Each row of a before or after table is a point. The points were changed in one or more steps. Then noise was added and the rows were shuffled. The steps act on how far a point lies along the listed directions, d1 being the first. What was done? A step turns or swaps two directions, mirrors them in a line or flattens them onto one, adds a multiple of one to another, or multiplies one. Angles are multiples of 10 degrees, from the lower direction toward the higher: turns from -170 to 170, lines from 10 to 170 but not 90. Use the fewest steps. Two steps may share a direction if one is a turn and the other turns, adds or multiplies; they go together, in the order done. Otherwise the lowest direction goes first.

Directions:
(1): [-25 -29]
(2): [ 29 -25]
Before:
[[  2  -7]
 [ -9   3]
 [ 25  -3]
 [ -3  -8]
 [-24   5]
 [ 17 -12]
 [  5  16]
 [-27  -1]
 [ 16  -6]
 [ 16 -12]
 [ -3 -16]]
After:
[[-23  15]
 [ -3  27]
 [ 12 -13]
 [ -2 -14]
 [ 47 -39]
 [ 42 -26]
 [  3 -33]
 [ 49 -38]
 [-60  21]
 [ 57 -27]
 [-57  30]]
Steps: multiply d1 by 1.3; multiply d2 by 3

Directions:
(1): [ 32 -31  31   5]
(2): [-14  26  36  28]
(3): [ 23  32  13 -35]
(4): [-34 -18  23 -30]
Before (10 x 4):
[[-17 -12   5 -27]
 [ -7  33 -24  -5]
 [-35   4 -23  45]
 [  2 -25  -6 -27]
 [  1  15  11 -28]
 [  3 -10   3 -22]
 [ 26  -9  22 -26]
 [-10  32  12  -7]
 [-11  34 -10  16]
 [  5 -50  25 -26]]
After, 10 rows:
[[ -4   7  60  11]
 [ -1  25 -46  35]
 [ 22  -4 -15  23]
 [  6  -5 -21  11]
 [ 23 -10 -19 -10]
 [ -1   5 -43  -5]
 [ 10  -8  29 -22]
 [ 11 -31  20 -16]
 [ -1 -12 -24  26]
 [ 28  -4   3 -22]]
Steps: turn d1 and d4 by -170 degrees; turn d2 and d3 by 80 degrees

Directions:
(1): [ -1  11 -25 -16   0 -56   3 -42]
(2): [ -6  51  -5 -13  53   5   0  16]
(3): [ 37 -20 -28   8  11 -29  13  47]
Before (13 x 8):
[[  3   0  -6   0   7 -13   1   6]
 [  4  -9  -6   3  -6   1  -1  10]
 [  6  17  -4  -2  20   2   1  16]
 [  0 -10   2   4 -15   0   1   1]
 [  5   1 -10   1   7 -12   1   6]
 [ -1  -1  -1   1   5   2  -1  10]
 [  8 -15  -4   3 -11  -8   0   5]
 [  4 -17   1   2  -9  -1   4   7]
 [  6 -12  -3   4  -5  -3   4   8]
 [  4  -8   2   1 -11   2   1   6]
 [  1   9   4  -3   3   0   0  -4]
 [-10   9  10  -2   0  15  -5 -13]
 [ -7   4  -2  -8   2 -10  -4 -15]]
After:
[[-12   7   8  -7   3   7  -6 -10]
 [  4 -33   3  10 -39  -5   2  -6]
 [ -3  14  -8  -5  14 -12  -1  -6]
 [  6 -35  -3   6 -37 -16  -1 -14]
 [  6 -23  -5   4 -21 -13   4  -6]
 [  2  57 -12 -15  60  -4   1  20]
 [ -4  12  -4  -5  13 -13  -1  -4]
 [  7 -24   0   4 -27  -6   2  -1]
 [  5 -18 -10   3 -18  -9   0  -1]
 [  7 -38  -1   5 -32 -12   4  -6]
 [ -2   8  10   2   9  23  -3  10]
 [  0   6  -5  -2  13  -5   0   9]
 [  0  18   5  -4  13   5   0   2]]
Steps: turn d1 and d3 by -60 degrees; multiply d2 by 3

Directions:
(1): [-12 -25  30 -23   7 -11  17 -15 -36  43 -46]
(2): [  0  23 -22  32  38   6  36  40 -19 -11 -34]
(3): [  9  13  -3 -17  49  10  -2  13  -1  52  47]
(4): [-32 -28 -57 -24   7  20  -8 -13 -38 -17  10]
(5): [ 30  20 -31 -24  17 -52 -40  -4   1  -2 -27]
(6): [  2  34  27 -35  -3 -23  27   2 -40 -37  28]
Before:
[[ 12  -7  20  37 -44  20 -28 -19  54  -1  23]
 [ -1 -31  20  27 -26  27   7  -6  32   5   9]
 [ 11  -6  -1  -2  17  -4  -1 -13   1  17  21]
 [  4 -13   0  -2  -6  -8   6   1  -9   0 -33]
 [-21 -18 -19   6  -4  -1 -14  -6  -3 -15 -22]
 [ 20  33 -23  11  34 -20   4  23   6 -19  12]
 [-24  -3 -10   4   1  -1  23   6 -16 -10 -37]
 [ -5  10  -7 -16   8  -1   7   4 -21 -16  25]
 [  2 -14  11  26 -35   2   3 -20  36   3   1]
 [ 16   8 -31   9  22   9   3  13  -5   4  22]]
After, 10 rows:
[[ 16   8   1   2  11   0   2  17  11   9  10]
 [  7  -5   8   8 -15 -17   6 -17   0 -21  -3]
 [ -5  10  22  -5  26 -10   4   7  -4  25   9]
 [ -5 -22   3  14 -12   3  -3  -3   5   5 -34]
 [  0   1 -13 -13   0   2   4 -16  -6  12  52]
 [-11  -4 -11 -40  -5  11 -19 -28 -26   1  60]
 [  1  -8   5 -19   0  11   7  -5  -9  -5  43]
 [  4  -7  -4   3  -3  -9  22  -7 -37  -9 -29]
 [-19 -20 -37   4  20  -8  12   3 -32 -11 -39]
 [ -5  16   0  11  29   3  16  19  13  18  -5]]
Steps: add -0.3 times d2 to d1; turn d1 and d4 by -130 degrees; turn d3 and d6 by 160 degrees; multiply d5 by 0.4

Directions:
(1): [ 10  31 -22  51 -29   4  20  -6  -3  40   5  17  55  -7]
(2): [ 34   7 -17 -22  48 -10  58   2  19  36 -12 -21 -11 -17]
(3): [ 12  13  45  22  -6  17  55  -6 -25 -41 -18 -18   4  34]
Before (14 x 14):
[[ 12   4   4   0   7  -2  31  -5   4   5  -7  -9   4  -2]
 [ -2  -3   4 -14   5   4  -6  -1  -4 -13  -2  -4 -10   0]
 [  3 -12 -10 -29  20 -12  -6   3   9   1   4  -9 -20  -3]
 [  6  11 -10   4  -2  -3  13  -3   4  27  -3  -1  12  -9]
 [ 11   2   5 -11  21  -2  26  -2   0  -1  -7 -14  -5  -1]
 [  6   4  14 -10  16   4  26  -4  -3 -11  -8 -15  -2  12]
 [  4 -10   9  -3   1   0  -4   0   0  -5 -12  -8  -8   8]
 [  1  -8   8 -13  14   0   5  -2   0 -12  -7  -9 -13   3]
 [  5   1  -4   0   0   3  11   6  -3   0  -2   0   2  -2]
 [ 12   1   9  -3   5   2  29  -1   0   1  -8 -10  -6   4]
 [  4  -1  -3  -3  11   3  10   2   2   4  -4 -11  -2   1]
 [ -6  -1  -4   5  -6  -3 -21   4   3  12   9   8   6 -11]
 [ 16   7 -15  -7  19  -4  16  -4  16  22  -3  -5  -6 -19]
 [ -5   3  -1   4  -6  -1  -6  -5   0   4   4  -3   4  -6]]
After:
[[ 22  13  -5  -1  23  -3  45  -3   3  19  -8 -14   9  -7]
 [  6   0   0 -16  13   2   8  -1   0  -4  -4  -7 -10  -4]
 [-21  -8   6   7 -21   1 -47   4  -4  -8  13  14   3  -3]
 [  1  -4 -14 -12   5 -10  -9   1   5   8   7  -1  -3  -2]
 [ 13  -1  -1 -11  24  -3  26  -3   6   6 -10 -13  -7  -4]
 [-10   0   2   3  -9   0 -14  -5  -3  -3   5  -2   1  -3]
 [ 24   9   0   0  13   0  50  -2   5  20 -11 -13   2  -3]
 [  4  13 -15  18 -11   2  -4  -7   7  19   4  10  16 -13]
 [  6   3  -6   2   0   3  13   6  -3   2  -2   1   4  -3]
 [  7   4  -7   4   8   3  15   1   2  11  -4  -9   6   0]
 [ -7   9  -4  16 -24   2 -10  -4  -4  15   3   9  20  -2]
 [ 18  11  -2   7   7  -2  42  -6   6  17  -8  -8  14  -5]
 [ 25  14   1 -10  34   0  60  -4   6  16 -13 -22   4   2]
 [ 13  -7   4  -6  11  -2  11   0   4   6 -15 -12  -8   3]]
Steps: turn d1 and d2 by -50 degrees; add 1.5 times d3 to d2

Directions:
(1): [ 17  11 -16  -8  31  24  28   4   1  -9 -54  -2 -15  37  43  60  24 -26
  13   7]
(2): [-53 -56   3   5  25  15  13  11 -43   3   3   1  32   8 -32  25  42  18
 -22  17]
Before, 14 rows:
[[  0  -2   7   1   2   5   2   1   1  -4  -2   5   1  -1   0  -1   2  -4
    1  -1]
 [ 20  18  -2  -5  -4  -7  -1  -6  17  -6  -7   3 -10   3  14  -4 -10 -10
   11  -4]
 [  6   1   2   1   3  -1   3  -4  -1   3  -5   1  -2   3   2   3   2  -7
   -2  -1]
 [-15 -13   0  -1  12   3   9   7  -9   4  -9   5   4   8   1  18  17   3
   -7   2]
 [ -8  -9  -1   2  13   7  12   2 -10  -1 -14  -2   0  10   5  23  17   0
   -4   3]
 [ 19  13  -3  -3  -3  -5  -8  -3  10  -3   1  -3 -10  -5   7  -9 -10  -5
    3  -8]
 [ -7  -7  -1  -2  16   5   4   3  -6   3  -3   1   5   8  -3   7   0  -1
   -5   2]
 [ 10   8   2   1  -8  -3   1  -2   9   1  -2   1  -8  -5   5  -3 -11  -3
    3  -7]
 [ 12  12   0   4 -10 -11  -4  -6   9   3   1  -3 -10  -9   1 -12 -14  -4
    5  -6]
 [ 18  18   1   0 -14  -8 -12  -6  18  -3   5   5  -6  -6   1 -19 -15  -4
    1  -4]
 [  9  13   1   2  -4  -3  -3  -3  10  -3  -1   1  -3  -6   3 -10  -8  -3
    5  -6]
 [-14 -12   1   3  11  -1   7   7 -11   1  -8   0   4  10  -2  12  12   4
   -7   5]
 [ -5 -10   0  -2   6   5   3   7 -10   1  -9  -2   1   5  -6  10   6  -2
    0   4]
 [ 10   5  -6  -5  -2  -3   1   3   7   0  -2  -2  -6   2   7  -1  -6  -6
    2   2]]
After, 14 rows:
[[ 40  39  -7  -8  -7  -8   0  -9  31  -9 -18   3 -24   7  34   1 -18 -22
   22  -9]
 [ 22  25   2   4 -23 -19 -13 -10  20   4  11  -2 -16 -19   0 -30 -29  -3
    7 -12]
 [ 10   4   0   0   6   2   6  -5   0   2 -13   2  -6   9   9  10   5 -11
    0  -1]
 [  0  -3   6   1   3   6   2   2   2  -4  -4   5   1   1   1   1   3  -6
    1   0]
 [ 19  13  -9  -7  -2  -2   2   2  13  -2  -8  -3 -12   5  17   3  -9 -11
    6   0]
 [-12 -13  -4  -2  24  11  10   5 -12   2 -11   2   7  15  -1  20  10  -2
   -5   6]
 [-10 -16  -9  -1  34  23  29   6 -20  -5 -41  -2  -1  31  20  59  39 -10
   -1  10]
 [-24 -24  -3   3  24   8  16  11 -21  -1 -20   0   9  20  -1  32  27   3
  -10  11]
 [ 20  18   2   0 -14  -7  -1  -3  17   1  -1   1 -13  -8  10 -10 -19  -6
    7 -11]
 [ 31  34   5   1 -31 -21 -26 -11  32  -1  21   6 -13 -20  -2 -46 -36  -2
    4 -12]
 [ 18  24   2   2 -12  -8  -8  -6  19  -3   4   0  -8 -11   6 -21 -19  -4
    9 -10]
 [ -9 -16  -2  -4  16  12  10  10 -16  -1 -19  -2   4  14  -3  26  17  -4
   -1   8]
 [-25 -24  -4  -2  28  14  21  11 -21   1 -25   4   8  22   6  45  37  -1
   -9   8]
 [ 33  28  -2  -3 -11 -10 -13  -6  22  -4   3  -2 -18  -9  14 -18 -22  -8
    9 -13]]
Steps: multiply d1 by 3; multiply d2 by 2

Directions:
(1): [ 24  17   7  -6   3   3  29  28  -1 -22 -21 -37  21  -8 -28 -18   8  19
  -5   9   0  34  19 -20  -4   5 -25  10 -11  30  42  39   0   3  19  -8
 -16  20  -2 -37  15 -16  27  29  -1   8  13   3]
(2): [-17 -10 -23   5   7 -40 -13 -16 -29 -12  16  13  -5   1  12  -4  14  13
   4   6  60  15  13 -51  -4  -3   0 -23  -3 -13  33  -8  10   9  21   6
  12  12 -12  -8  11 -17  12 -47  18  -2 -12  31]
(3): [ -5  17  22  -3  26   1  21 -46   8  -3 -29  34  -9  12  17  -3  17 -34
 -30  19  18 -20 -26  18 -18  -1  -6  -7 -11  12   6  22 -24  -8  22   9
 -14 -18   5 -13  37   5  27 -16 -36 -21  21   2]
Before, 10 rows:
[[-14 -17  -3   6 -12  12 -21  -3   0  21   7   8 -13  10   4   8 -18   5
    7  -9 -22 -19 -10  20   6  -3  13   1   5 -17 -29 -21  -4   1 -27  -3
    4  -7  -5  17 -16   9 -24  -9   4  -5  -2 -14]
 [ -4   6   0   1  10 -13   5 -19 -11 -16  -9  18  -6   0   9  -9  22  -4
   -5   4  16   8   4 -16  -6  -2  -9  -9   4   6  12  15   1  -7  11  -5
   -3   2   6 -11  25  -4  21 -19 -15 -14   7  16]
 [  6 -14   3   5 -12  20  -8   2  19   8   4  -2  -2   1   7   6  -2  -3
   -1   3 -23  -4 -11  23   0   1  -2  -1   7 -10 -22  -4   4  -7 -13   1
   -3  -6   2  13 -11   5 -11  21  -3  -2  -6 -13]
 [  7  -2 -13  -7   6 -14   7   0  -4 -25  -8  -8  -7   1  -7 -10  11  19
    2  -3  18  21  10 -28   2  -2 -14  -6  -6  -4  30  12   1   6  19  -5
   10  15 -12 -13   9 -11  20 -11   5   0   1  11]
 [ -1  -7  -4   0  11  -4  -6   9 -13  -5   5 -10  -5  -1  -4   1   8   8
    0   1  15   3   5 -11  -3   0  -5   0   3   3  24  -1   3   6  14   3
   -3   1   0 -10   4  -5   8 -13  15   3   2   6]
 [ -2   2  -3 -12  14 -22   5 -14 -19 -18 -11   9  10   1   3  -8  19   7
   -6  14  47  25   7 -38  -8   8 -13 -16 -14  11  45  17   0   5  30  -4
  -12  11  -9 -15  28 -22  25 -16   4  -3  -1  16]
 [ 12   2   3  -3   0   0   5  -1 -11 -10   4 -13   7  -2 -11  -3   8  14
    3   0   3  20   5  -6  -5   8   3   4   1   3  16  15   4   4   6  -4
   -2   7  -4 -12   2  -7   8   2   0   9   3  -2]
 [-20 -26  -7  18   2   4 -22 -31   4  24  24  26 -17   2  24  18  -3 -22
    8  -3  -7 -41 -15  26   5  -4  36   0  17 -28 -52 -40   7 -10 -21  -2
   15 -18   2  42 -22  27 -29 -28   2  -4 -18  -9]
 [  2  -4  -4   4 -16   3  -6  41   4   1  15 -22   4 -11 -15  -8 -10  15
   13 -22 -37   0  18   6  13  -1  10  17   0  -3  -8  -6  16   5 -19  -9
    5   8   2  11 -29   4 -25  24  16   7  -5  -2]
 [ -5 -25 -16   2 -10   6 -16  31  -2   6  12 -26   6  -6 -11   5 -10  16
   15 -14 -20  18  12 -16  11   7  -1   9   9  -8  -6  -5  14  -1 -12  -3
    3   4   2   8 -20  -7 -16  11  18  18 -11  -5]]
After (10 x 48):
[[ -6 -14 -23  -9  -3 -32 -17   8 -30 -14  15  -4  11  -5  -1  -4   9  28
   16   1  47  35  23 -56   4   7  -4 -18  -5  -5  39  -7  19  13  16  -8
    3  22 -15  -1   3 -26   5 -19  32   9 -20  21]
 [ -4 -12  -9   2   9  -8 -12   9 -16  -2  12  -8  -6  -1  -1   4   6  10
    4  -1  18   2   6 -15  -1  -1  -1  -2   5  -3  21  -8   6   8  11   4
    1   2  -2  -5  -2  -6   3 -19  21   5  -3   8]
 [  7  -5  -4   0  -6  -2  -6   3 -14  -4  16 -12   4  -3  -9   2   4  18
   11  -6   1  18   7  -7   0   8  10   2   6  -7   6   1  10   5  -2  -5
    5   7  -5  -1  -9  -5  -4  -2   9  12  -5  -2]
 [-10   0  15   2   5  16   2 -26   7  14 -20  20 -13  16   8   1  -6 -14
  -14   6 -14 -24 -23  30  -7  -2   2   1  -4   0 -16   5 -21  -4  -9   0
  -10 -14  -1  -3  12  10   0  -9 -22 -16  17 -14]
 [ -2  -2 -12   3  -1 -17  -4   1 -18 -16   5   2  -2  -6   1  -8  16  13
    8  -3  14  20  17 -30   1  -2  -7  -8   8   1  14   6  13  -1   3  -9
    4  11   2  -8  10  -9  11 -15   2  -4  -3  19]
 [ -5   1   7   3  -4   7  -1  13  11   6   3   3  -5  -2   0  -4  -4  -8
   -2 -15 -34 -20  -1  25   6  -3  12  13  -2  -3 -19  -3   3  -1 -14  -2
    1  -7   6  14 -15  12 -19  13  -4  -5   4  -5]
 [ -9   3  20  10  31   9  20 -60  13   7 -20  37 -12   9  23   3  19 -46
  -26  22   9 -40 -30  33 -16  -2  13   0  -1   5 -20  10 -18 -17  14   2
  -11 -23   8   4  26  23  17 -24 -36 -20  13  -7]
 [  9  -7  13   2  -5  25   3  -6  24   6  -8   3  -2   3   8   4   2 -12
  -11   8 -24  -8 -18  32  -5   1  -6   1   3  -2 -20   8  -5 -10  -7   3
  -10 -11   4   6   0   7  -1  24 -15  -7   3 -16]
 [-12 -20  -6   2   2   7 -12   2   2  10   2  -1  -3   2   4   8  -4  -6
    1  -6 -12   0  -5  -1   3   6   1   4   6  -9 -13  -4   2  -7  -5   4
   -1 -10   5  10  -6  -1  -9  -3   0   6  -3  -6]
 [  1 -13 -25  -3  -3 -20  -8   7 -10 -21  10  -9 -10  -1  -5  -5   5  28
   14 -11  19  21  15 -35   9  -3  -6  -9   1 -17  22  -6  11   9   9  -6
   20  17 -15   0  -6 -11   6 -18  19   5 -11  13]]
Steps: multiply d3 by 0.4; turn d1 and d3 by -70 degrees; multiply d2 by 1.3

Directions:
(1): [ 14  16 -11 -24  12  -9  18   9  14 -21  17 -27  -9  -5 -12  10 -35  17
 -15 -14 -30  -9   2   8 -24  10  -5 -24  -7   1 -31   2  14   1   3  -9
   4  -4 -16  -4   4  11   3 -17  -2  -6  17  -3  60   5  25  15 -16  -2
 -10  23   4  15 -16 -30  -1  18   2 -24]
(2): [ -5  12  -9 -18  -4  15   7  14 -16  -6  33  31   3  20   7  12  13  25
  22 -25  21   2  15  -9   3  -9  -1  -8  19  -9 -19  12   5 -19   0  13
  26   1 -30  -1 -16  -6   6  29  26  16 -23  17   3 -20  20   1 -24  15
  23 -11 -33 -12  -3 -28 -20 -22  -3   7]
(3): [-16   1   3  18 -35 -38  49  -1   8  18   2   6  21  -1 -22  10   6  -5
  23  13  -2  18  12  25  -3 -20  -2 -38   6  -8  -8 -13  11  -4  32  13
  -4  16  17 -21   9 -16  -5 -27  19 -26   4  -7  -3 -23  -3  -8  10  15
   9  13   5  15  -1   2 -14 -26  -3  -8]
(4): [-13  -7  -8 -12   3 -25  -3  32 -11  18  -1   5 -31  30  -9  14  11 -19
  17 -10 -23  -5  20  11   0   3  14 -17   1 -59  -2 -12   7  22 -12 -10
  12 -15  13  -5 -22  14  11   6  -4   1  11   0 -13  51  11  -6  18 -24
  13  13   4 -20   4  -4  -6   5   0  16]
Before (9 x 64):
[[ 12   9   5  -2   4  18  -3 -15   9 -21   2  -7  12 -12   9   6 -14  16
  -17   0   7  -2 -14  -2  -6   1 -12   7   0  34  -3  11  -5 -15   1   7
   -7   2 -19   4   7  -5  -6   1  -2   2  -7  -2  24 -22   7   7 -15  10
  -11  -7  -8   9 -12 -14   4   4  -2 -12]
 [ -6  -3   3   6 -15 -20  24  -2  11   9  -5 -13   7  -1 -14   8 -14 -13
    4   8 -15   7   5  14  -4  -8  -1 -29   5 -11  -8  -9   9   8  10  -3
   -3   8  14 -13  11  -4  -3 -22   1 -18  14 -11   5   1   2  -6  15  -2
   -5  18  12  12   1  -3   3  -3  -3 -10]
 [  1  -2  -1   7   4  -3  -3   0  10   2 -15  -7 -14  -6  -6  -2   7 -10
    2   6 -13   1   2   7  -1   7   3   4 -10  -9   7  -2  -4  12  -8  -6
   -2  -5  10   6  -1  10   0 -10  -8   0  12  -9   1  18  -5  -4   1 -12
   -5   8  10   5   4  10   5  11   6   0]
 [ -2   2  -2   6   0  -1  -9 -11   0   3 -10  -1   3  -3   3  -5   6  -9
    2  10  -2   2  -5  -4   3   1  -3  10  -1   6  13  -3  -2   5   0  -3
  -10   1   8   2   3   4  -7  -1  -5   3   1  -7 -11   5  -5  -8   3   1
   -5  -6   6   0   6  12   9   2   1   4]
 [  3  -3   1   6  -5  23  -5 -11  -9   1   8  19   6   1   9  -8  12   4
   11   0  33   7  -4 -14  15  -7  -1  17  10  10  10   3  -5 -14  -3  10
    4   3  -6   1   1  -8   1  23   8  11 -22   8 -21 -13  -4  -4  -7  12
    4 -18 -15  -3   9  10  -1 -13  -7  10]
 [  5   8   2  -6   0   9  10 -11  -1  -8   8  11  14  -4   5   3   2  12
    5  -4   8   2   2  -4   0  -2  -2   7   5   4 -10   6  -1  -9  11   7
    4   5 -14  -5   6 -11  -2   3  11  -1 -11   2  12 -22   9   0 -14  13
    7  -9  -9   9  -2 -13 -11 -14  -4   2]
 [  2  -5   5   5   8   3  -2 -13   5  -3  -9 -13   3 -11   5  -6  -3  -1
   -6   8   0  -1  -9  -3   0   4  -4   4  -5  10   6  -7  -9   9   4  -1
  -13   0  10   4  14  -3   1  -7 -15  -3   5  -5   3   4 -12   1   3  -4
  -11  -3  10   8  -5  14  10  14   7  -3]
 [ -1  -1   1   9 -17  -6  24 -14   3   3   3  15  21  -4  -6  10  11   6
   14   8  21  16   3   5   4 -12  -5 -13   6  16  -6   4   0 -18  14  13
   -6  18  -3  -6  11 -16  -7   2  10  -6  -6  -3  -1 -36  -1  -5  -8  22
    8  -7  -7   8   1  -5  -5 -16   2  -4]
 [  3   6   0  -1  -5   9  14 -12   7 -13   8   5  17 -12   5  -5  -6  15
   -2   4  16   6  -9  -7   4  -5  -6   2  10  30  -4  12  -2 -21  14   6
   -1   7 -13  -3  15  -7  -7   1  16   8  -8   3   6 -36   0   3 -16  19
    4  -8 -10   9   0 -12  -7 -21   2  -8]]
After, 9 rows:
[[  5   6   4  14 -19  32  16 -28  -4  -8  20  28  34 -12  10 -10  11  23
   14   2  54  18  -9 -17  15 -19 -12  13  18  43   3  10  -4 -36  15  26
    4  18 -19  -3  14 -24  -6  20  25   8 -36  12 -12 -60  -6  -2 -24  38
    6 -26 -27  11   5   4  -7 -32  -9   0]
 [ -8 -10   1   3  -6 -29  12   8   9  15 -15 -20 -11   6 -16   9 -14 -28
    1   9 -30   1   8  16  -4  -1   6 -28   0 -33  -2 -15   9  23  -1 -14
   -4  -1  25 -11   3   7   1 -23 -11 -17  25 -15  -2  34   2  -7  28 -19
   -8  24  22   5   5   3   8  10  -2  -3]
 [  3  -9   9  13   7  -4  -1 -19  11   0 -21 -24   5 -19   1 -10  -7 -10
  -13  18  -7   0 -14   1   0   6  -4   5 -11  14  13 -12 -10  15   6  -4
  -22   1  22   3  21  -3  -1 -19 -23 -11  13 -11   2   8 -19   0  12  -7
  -19   1  21  15  -5  24  16  19   7  -6]
 [  3  -6   2  11   8  -4  -9  -5  14   2 -25 -18 -16 -12  -6  -7   2 -18
   -7  13 -20  -1  -4   8  -2  11   3   9 -16  -5  14  -5  -6  19 -10 -11
  -11  -6  18   7   4  13  -2 -18 -18  -3  18 -14   1  26 -12  -4   8 -18
  -13  11  20   8   5  19  13  19   7  -2]
 [  1   2   3  15  -4  -2  -3 -24   8   2 -16  -8  14 -16   2 -10   2  -9
   -5  20   0   5 -12  -3   2  -1  -7  12  -5  24  17  -4  -4   2   7  -1
  -19   7  13   1  14  -1 -12 -12  -7  -3   3 -11  -8  -8 -13  -7   4   7
  -13  -6  12  10   6  19  13   2   1  -3]
 [  6   8   2  -7   2   9   0  -4   5 -14   5  -2   3   0   5  13  -9  12
   -7  -4   1  -2  -6   3  -6   0  -8  -1   2  14  -7   7  -1 -10  -1   6
   -1  -1 -16   1  -1  -2  -3   3   0   1  -5  -1  20  -8  12   5 -11   5
   -4  -3  -9   2 -11 -18  -1   3  -3  -7]
 [ -2   9  -3  -5 -11   5  24  -5   2  -9  17  16  17  -3   3   3   0  19
   10  -3  19   9  -1  -4   4 -11  -5  -8  16  19 -10  12   2 -24  18  11
    7   8 -17  -7  10 -10  -5   6  25   8 -13   6   5 -40   6   2 -19  23
   13  -7 -17   6  -1 -19 -15 -31   0  -5]
 [  0  12  -2 -13  -3   9  15  -3  -6  -7  19  22  12   6   5  10   8  18
   16 -13  12   3  10  -4   2  -5  -1   0  12  -7 -18   8   2 -12  12  10
   13   5 -21  -8  -1 -13   1  11  20   2 -17   8  11 -25  17   0 -19  16
   17 -11 -19   5  -3 -23 -20 -22  -5   6]
 [ -5   3   0   7 -24  -8  34 -12   0   4  11  24  25   1  -8  14  16  12
   23   4  26  19   8   7   4 -17  -5 -21  11  13 -12   4   3 -24  19  19
    0  21  -8 -10   9 -20  -7   5  19  -7 -12   0  -1 -46   3  -6 -12  29
   15  -8 -14   8   0 -12 -12 -25   1  -4]]
Steps: add 1.5 times d1 to d4; turn d3 and d4 by 20 degrees; multiply d2 by 2
